Every row gives one point. Each copy is the shape, with its points in the same order, turned, moved and blurred by noise. Some copies are also mirrored. Which?

Shape (8 x 2)
[[-36  13]
 [-21 -27]
 [ 36  45]
 [ 15  11]
 [  6  36]
 [-16  25]
 [  3   2]
 [-46 -23]]
Copy 1 (8 x 2)
[[ 34  26]
 [ -9  47]
 [  4 -44]
 [ -5  -6]
 [ 21 -19]
 [ 25   3]
 [ -6   5]
 [ 16  60]]
Copy 1 is: only turned
Copy 2 (8 x 2)
[[-49  -9]
 [-27 -39]
 [ 17  36]
 [  9   2]
 [ -3  29]
 [-30  15]
 [-11  -7]
 [-49 -43]]
Copy 2 is: only turned
Copy 3 (8 x 2)
[[-34 -29]
 [ 13 -34]
 [-35  50]
 [ -9  18]
 [-36  19]
 [-36  -4]
 [ -5  10]
 [ -6 -49]]
Copy 3 is: only turned
Copy 4 (8 x 2)
[[ 26  20]
 [-10  35]
 [ 11 -54]
 [  2 -20]
 [ 19 -21]
 [ 26   0]
 [ -5   0]
 [  6  49]]
Copy 4 is: only turned

Shape (7 x 3)
[[  9   9 -29]
 [-34 -45  -5]
 [  4 -12   9]
 [ -7  16  31]
 [ -8  -6 -10]
 [ -5  -1  10]
 [  0 -27 -39]]
Copy 1 (7 x 3)
[[ 32 -15  -7]
 [ 26  18  60]
 [ -2   3  19]
 [ -7  34  -3]
 [ 17   0  19]
 [  6  11   9]
 [ 33 -31  30]]
Copy 1 is: mirrored
Copy 2 (7 x 3)
[[-10 -30 -12]
 [-12  19  41]
 [ -6  15  -6]
 [ 27  25 -20]
 [ -3  -1   5]
 [  9  12  -8]
 [-29 -18  16]]
Copy 2 is: mirrored

Shape (7 x 3)
[[-10  35  23]
 [ 26   0 -59]
 [-28   9  -9]
 [ 36 -18 -11]
 [-11  -9  34]
 [  9 -32  39]
 [ 12  25  11]]
Copy 1 (7 x 3)
[[-43  30  24]
 [-13 -10 -60]
 [-20 -12  15]
 [ 13  30 -27]
 [  3  33  32]
 [ 35  41  25]
 [-30  35   5]]
Copy 1 is: only turned
Copy 2 (7 x 3)
[[  3  18 -35]
 [-54 -20  43]
 [ -6  22  18]
 [-15 -52  13]
 [ 32  -3  -8]
 [ 51 -34  -6]
 [-11 -10 -23]]
Copy 2 is: only turned

Shape (10 x 4)
[[-13  10   7 -28]
 [ -4 -10   7  -4]
 [  4   4  -9  -6]
 [ 24 -32  11  -3]
 [ 30 -17  54 -19]
 [-27  -2   1   4]
 [-14  -1 -11 -18]
 [-26 -26  22  -2]
 [-25  33 -17  -5]
 [ 17  -9 -10  -3]]
Copy 1 (10 x 4)
[[ -3 -12  32  -5]
 [  3  -3   0  -5]
 [-23  -3   4   2]
 [ 13  23 -18  -1]
 [ 34  28   4 -45]
 [  3 -33  11   1]
 [-10 -10  15  14]
 [ 36 -23   5   2]
 [-30 -41  23   1]
 [-14   5  -9  -6]]
Copy 1 is: mirrored
Copy 2 (10 x 4)
[[ 10 -23  -2  26]
 [ -3 -11  -7  -4]
 [ 18  -3  -5  -1]
 [  2 -30  -6 -32]
 [ -9 -51  37 -14]
 [-15   5 -14  13]
 [ 12  -6 -19  17]
 [-34 -15 -14   1]
 [ 15  24 -11  30]
 [ 21  -8  -6 -16]]
Copy 2 is: mirrored
Copy 3 (10 x 4)
[[ 19 -13   8 -32]
 [ 13  -4  -3  -3]
 [ 11  11   9 -12]
 [ 20  19 -31   7]
 [  7   1 -60 -26]
 [  7 -18  14   2]
 [ 24  -5  18 -13]
 [ 18 -30 -13   8]
 [ -2  -8  43 -22]
 [ 14  23  -1  -3]]
Copy 3 is: mirrored
